Each row of a before or after table is a point. The points were changed in one or more steps. Then noise was added and the rows were shuffled. The steps act on columns, c1 being the first. Name the steps. A step turns or swaps two columns, mirrors them in a line or flattens them onto one, adds a multiple of one to another, or multiplies or shifts one. Angles are multiples of 10 degrees, from the lower column toward the higher: turns from -170 to 170, lines from 10 to 170 but not 90. Use the fewest steps. Two steps may share a column if one is a turn and the other turns, adds or multiplies; they go together, in the order done. Otherwise the lowest column goes first.

Before (9 x 2):
[[ 0.36 -0.56]
 [ 0.29  0.22]
 [ 0.28  0.61]
 [-0.16 -0.07]
 [ 0.40  0.09]
 [ 0.23  0.60]
 [-0.01 -0.49]
 [ 0.90  0.28]
 [-0.32 -0.66]]
After (9 x 2):
[[ 0.44  0.51]
 [-0.11  0.66]
 [-0.97  0.02]
 [ 0.20 -0.05]
 [ 0.26  0.41]
 [-0.36 -0.16]
 [-0.46  0.05]
 [-0.43 -0.51]
 [-0.40 -0.49]]
Steps: turn c1 and c2 by 160 degrees

Before (14 x 3):
[[-0.12  0.33  0.59]
 [-0.01  0.16 -0.05]
 [-0.59  0.60 -0.47]
 [ 0.35 -0.53  0.67]
 [ 0.50 -0.24  0.02]
 [ 0.04  0.48  0.00]
 [ 0.25 -0.19  0.45]
 [ 0.60 -0.20 -0.03]
 [-0.25 -0.44 -0.23]
 [ 0.20 -0.58 -0.50]
 [ 0.45  0.12  0.73]
 [-0.06 -0.18  0.30]
 [-0.72  0.36 -0.56]
 [-0.71 -0.14  0.01]]
After (14 x 3):
[[ 0.45 -0.41 -0.37]
 [-0.15  0.33  0.44]
 [ 0.50  0.02 -0.15]
 [-0.41  0.21  0.03]
 [-0.24 -0.40  0.51]
 [ 0.47  0.51  0.05]
 [ 0.28 -0.57  0.47]
 [-0.11 -0.64  0.01]
 [-0.15  0.11 -0.04]
 [-0.02 -0.48  0.02]
 [-0.30  0.82 -0.28]
 [ 0.27 -0.07  0.23]
 [ 0.16  0.84 -0.33]
 [ 0.07 -0.39  0.22]]
Steps: mirror c1 and c2 in the line at 120 degrees; multiply c3 by 0.7

Before:
[[ 0.08  0.08 -0.09 -0.18 -0.33 -0.37]
 [ 0.71  0.12 -0.69 -0.25 -0.07  0.32]
 [ 0.24 -0.07  0.00  0.52  0.40 -0.08]
 [ 0.60 -0.31  0.35 -0.05  0.16  0.77]
 [ 0.68 -0.17  0.06 -0.30 -0.42  0.27]
 [-0.32 -0.75 -0.29  0.19 -0.74 -0.57]
 [-1.17 -0.55 -0.38 -0.06 -0.31 -0.17]
 [ 0.51  0.02  0.20 -0.02  0.73  0.30]
 [ 0.65  0.33 -0.12  0.17 -0.67  0.25]]
After (9 x 6):
[[ 1.86  0.38  0.02 -0.13 -0.06  0.76]
 [-3.48 -0.56  0.38 -0.04 -0.70 -0.07]
 [ 2.05 -0.18  0.00  0.28 -0.15  0.47]
 [ 0.74 -0.11 -0.07 -0.44  0.13 -0.31]
 [ 1.76 -0.29 -0.30  0.10  0.53  0.18]
 [ 1.54  0.07 -0.24  0.08  0.74 -0.28]
 [ 0.24  0.15  0.14  0.17 -0.49 -0.02]
 [ 2.12  0.09  0.74  0.11  0.30  0.30]
 [-0.93 -0.75  0.25 -0.25 -1.32 -0.12]]
Steps: multiply c1 by 3; add 0.7 times c2 to c6; turn c5 and c6 by -50 degrees; turn c3 and c4 by 170 degrees

Before, 11 rows:
[[-0.29  0.65  0.23  0.23 -0.17  0.31  0.38  0.54]
 [ 0.39 -0.23  0.59  0.71 -0.52  0.30  0.24 -0.03]
 [-0.12 -0.31 -0.02 -0.87  0.18  0.85 -0.37 -0.57]
 [ 0.14  0.01  0.47 -0.29  0.20  0.22 -0.70  0.36]
 [-0.60 -0.03  0.19  0.10 -0.26  0.09  0.32  0.12]
 [-0.62  0.30  0.14 -0.15  0.10  0.25  0.14 -0.87]
 [-0.06  0.09  0.10 -0.24 -0.55 -0.37 -0.12  0.10]
 [ 0.31 -0.76 -0.38 -0.25  0.34  0.31  0.52  0.43]
 [-0.02  0.04 -0.06  0.97  0.75  0.22  0.39  0.49]
 [ 0.42  0.21  0.45 -0.12  0.45 -0.57  0.07  0.50]
 [ 0.19  0.46 -0.52  0.43  0.57 -0.60  0.35 -0.38]]
After:
[[-0.58 -0.02 -0.03 -0.10  0.26  0.16  0.23  0.14]
 [-0.35  0.23  0.14  1.14  0.53  0.24  0.03 -0.86]
 [-0.14 -0.17 -0.06  0.77 -0.64  0.66  0.14 -0.02]
 [ 0.07 -0.27  0.76 -0.04  0.17  0.40 -0.48 -0.60]
 [ 0.54  0.01  0.24  0.22  0.49  0.08  0.31  0.51]
 [ 0.62  0.17 -0.71 -0.86 -0.06  0.10 -0.05  0.50]
 [-0.49  0.04 -0.35 -0.37 -0.29 -0.10 -0.23  0.09]
 [ 0.24  0.00 -0.06 -0.82  0.00  0.50 -0.78  0.35]
 [ 0.57  0.32 -0.24  1.01  0.24 -0.78  0.23 -0.35]
 [-0.30  0.43  0.14 -0.57  0.11  0.37  0.30  0.51]
 [ 0.45 -0.51  0.45 -0.88 -0.02 -0.18  0.45  0.45]]
Steps: turn c1 and c5 by -50 degrees; multiply c2 by 0.7; mirror c3 and c6 in the line at 60 degrees; add -1.5 times c8 to c4; shift c7 by -0.10

Before, 11 rows:
[[-0.43  0.07 -0.65  0.01  0.13  0.47 -1.12 -0.26 -0.44]
 [ 0.25  0.50  0.30  0.27 -0.12 -0.48 -0.79  0.65 -0.37]
 [-0.31  0.20  0.01  0.06  0.04 -0.60  0.68  0.02  0.03]
 [ 0.14  0.77  1.00  0.15  0.41  0.21 -1.08  0.73 -0.37]
 [-0.48 -0.04  0.00  0.34 -0.29 -0.23 -0.35  0.57 -0.40]
 [ 0.32 -0.15  0.30  0.14 -0.48  0.80  0.04  0.24 -0.26]
 [ 0.05 -0.14  0.61  0.51  0.39 -0.08 -0.58 -0.44 -0.73]
 [ 0.18  0.07 -0.05 -0.02 -0.77 -0.22 -0.15 -0.40  0.28]
 [-0.29  0.21 -0.04  0.19 -0.87  0.70 -0.28  0.14 -0.93]
 [ 0.60 -0.06  0.60 -0.67 -0.26  0.22 -0.20  0.04 -0.35]
 [-0.81 -0.01  0.09 -0.65  0.02 -0.65 -0.38  0.14  0.22]]
After, 11 rows:
[[-0.01  0.08  0.99 -0.81 -0.57  0.07 -0.23  0.13  0.76]
 [-0.80 -0.07 -0.43 -0.51 -0.08  0.31  0.66 -0.07  0.16]
 [ 0.14  0.08  0.06 -0.09  0.28  0.73  0.03  0.46 -0.47]
 [-0.49  0.81  0.64 -0.34 -0.17 -0.37  1.38 -0.71  0.42]
 [ 0.25  0.25 -0.50  0.44  0.55 -0.17 -0.15  0.22  0.06]
 [-0.48  0.20  0.30 -0.04 -0.21  1.09  0.10 -0.29  1.44]
 [-0.50  0.52  0.68 -0.29  0.61 -0.13  0.53 -0.39  0.41]
 [ 0.09 -0.01  0.43  0.06  0.50  0.14  0.17 -0.53  0.75]
 [-0.50 -0.07  0.09  0.19 -0.45  0.66  0.23 -0.51  0.16]
 [ 0.83  0.05 -0.22 -0.69  0.64 -0.33  0.22  0.15  0.02]
 [-0.63 -0.09  0.57  0.15 -0.22 -0.30  0.70  0.45  1.03]]
Steps: multiply c9 by 1.6; turn c1 and c9 by -150 degrees; turn c3 and c7 by 110 degrees; turn c3 and c4 by -40 degrees; turn c6 and c8 by -160 degrees; turn c5 and c6 by -110 degrees
